Each row of a before or after table is a point. The points were changed in one or more steps. Then noise was added and the rows were shuffled. The steps act on columns, c1 being the first. Name the steps. A step turns or swaps two columns, mirrors them in a line or flattens them onto one, adds a multiple of one to another, or multiplies or shifts one. Angles are multiples of 10 degrees, from the lower column toward the higher: turns from -170 to 170, lines from 10 to 170 but not 90. Use the fewest steps. Two steps may share a column if one is a turn and the other turns, adds or multiplies; they go together, in the order done. Otherwise the lowest column goes first.
In the rows, zero is written as 128.

Before, 9 rows:
[[154  66 101]
 [113 188 146]
 [113 172 152]
 [172  98 137]
 [143 199 129]
 [113 167 120]
 [167 168 149]
 [ 85  95 152]
 [134  91 138]]
After:
[[ 79  92 133]
 [167 131 126]
 [189  97 133]
 [187 123 131]
 [ 66 118 121]
 [171 130 139]
 [154  79 135]
 [ 89 132 135]
 [114 178 136]]
Steps: turn c1 and c2 by -110 degrees; multiply c3 by 0.4

Before:
[[ 84  46 132 123 141 130 139 161]
 [110 101  44 142 141 117 125 114]
 [ 86  72 137 100 105 155 110 113]
 [ 96 143 163  71 160 114 112 198]
 [101  62 139 161 108 169 108 136]
 [138 108 145 156 130 166 149 119]
 [ 73 168 174 109 132 112 104 225]
 [ 46 168 161 130 159 131 139 171]
 [122  91 111 161 108  94 139  91]
 [109  88  85 151 160 110  91 112]
 [117  78 115 159 153 118 112  83]]
After, 11 rows:
[[ 47 103 102 129 142 125 124 107]
 [144 140 169 130 162 131 111 218]
 [113  75 126 122 154 119 110  72]
 [108  85 127 128 106 123 139  79]
 [144 166 194 174 131 136 104 217]
 [115 168 219 160 161 135 139 163]
 [123  73 151 156 107 117 106 112]
 [144 111 134 147 136 124 146  99]
 [108  51 170 144 139 112 142 157]
 [114  77 166  94 104 119 111 135]
 [ 89  86 111 135 159 118  91 100]]
Steps: add -0.3 times c7 to c1; turn c1 and c3 by -60 degrees; flatten c2 and c6 onto the line at 10 degrees; turn c4 and c8 by -40 degrees

Before, 14 rows:
[[103 120 132 127 143 159 136 128 122 118 133 140]
 [144 112 119 123 135 133 105 133 155 118 104  88]
 [125 147 127 119 104 126 116 135 133 138 126 106]
 [118 119 124 109 140 114 139 145 141 128 127 134]
 [144 108 148 121 134 156 159 143 106 140 133 136]
 [141 125 125 117 109 137 140 106 110 140 113 137]
 [145 111 137 140 118 128 124 133 131 144 143 138]
 [120 127 100 103 162 121 122 123 113 151 131 111]
 [103 103 121  89 111 125 134 110 130 148 131 114]
 [136 133 115 125  99 136 127 130 122 106 142  89]
 [132 108 130 105 133 138 121 189 119 119 108 161]
 [130 117 113  88 133 154 121 118 150 126 122 126]
 [134 120 153 115 133 142 125 114 118 123 132 143]
 [111 111 117 109 107 138 142 133 113 136 131 110]]
After (14 x 12):
[[146 110 140 149 119 139 125 134 142 144 131 158]
 [104 121 133 112 143 169 136 125 125 117 131 164]
 [126 146 123 143 105 136 116 134 131 138 125  61]
 [135 132 124 155 100 148 128 130 132 107 148  12]
 [121 127 110  70 162 131 120 123 119 151 154  77]
 [132 108 124  99 134 148 121 188 109 120 119 228]
 [102 102 124 107 111 136 133 109 131 147 133  86]
 [133 120 154 110 133 153 125 115 123 123 124 170]
 [119 119 119  97 138 124 140 145 137 126 121 146]
 [143 108 154 115 133 166 158 144 113 139 134 153]
 [145 112 101 117 136 143 105 134 133 117 102   9]
 [141 123 127 135 111 146 140 108 106 139 130 153]
 [132 117 106  82 132 163 121 118 140 125 120 123]
 [111 111 124 130 107 149 141 133 117 135 144  75]]
Steps: turn c9 and c11 by -40 degrees; turn c3 and c11 by -30 degrees; add -1 times c5 to c4; shift c6 by 10; multiply c12 by 3

Before, 11 rows:
[[112  89 117  81  92 135 190  71 135 105 139 140 115 109 154 118 156 167
   99 117]
 [129 164 172 139 120 101 167  44 137 137 112  92 149 140 140 171  56 159
  110 148]
 [129 219 155 133 130 173  82  71 143  96  91  89 140 129 136 130  92 107
  103  70]
 [159 178 141 113 170  78 142 109 128 112 119 122 178 121 105 157 127 160
  120 145]
 [159 173 173 133 149 150 122 133 162  63 113  55 161 122 168 153 130 118
  130 151]
 [136 185 177 123 119  92 131 140 116 139 137  31 106 117 172 115  56 121
  135 166]
 [122 149 118 123  99  68 197 168 133  99  50 111 139  85 131 130 125 160
  167  74]
 [130 133 186  90 126 157 155 111 134 108 115  78 107 155 148 132 121 141
  112 101]
 [167  56 199  74 101  92 146 195 131 133 106 133 177  87 134  62 121 122
  153 118]
 [118 109 165 147 111  91 142 105  60 112 130 137 130 129 130  88  67 127
  122 134]
 [125 137 161 146  88 145 151 143 183 170 115 143 145 145 111 146 139  75
  104 113]]
After, 11 rows:
[[123 139 120 141 140  72 199 155 131 103  40 158 149 114 134 135 122  99
  166  74]
 [108 143 164  93 106 144 150 137 185 172 123 165 135 145 120 146 148 169
  103 115]
 [173 103 176 132 222  90 132 137 114 137 133 155 185 118 134 115  10 135
  137 168]
 [145 108 187 167 175 157 156 116 131 106 121 141 133 153 134 131 113 131
  113 101]
 [133 179 139 151 143  80 142 112 126 114 115  89 174 127  74 155 128 104
  124 145]
 [135 138 155 119 166 170  84  89 143  98  96 129 222 140 131 132  71 148
  102  68]
 [162 177 198 174 118  90 147 178 131 130  96 153  61  94  77  60 115 153
  148 121]
 [147 147 174 129 162 102 171  68 135 133 117 143 160 144 135 171  12  97
  112 152]
 [187 163 176 115 201 148 122 135 162  62 114 123 173 130 103 152 129 133
  130 149]
 [124 129 162 109 118  88 146 110  59 111 130 141 110 125 146  87  28 123
  120 135]
 [135 114 122 185 109 135 193  91 136 106 130 165  88 103 167 114 175 107
  100 119]]
Steps: multiply c1 by 1.6; turn c1 and c15 by -60 degrees; swap c2 and c13; turn c4 and c18 by -160 degrees; mirror c5 and c12 in the line at 140 degrees; multiply c8 by 0.7; turn c11 and c14 by -20 degrees; multiply c17 by 1.6
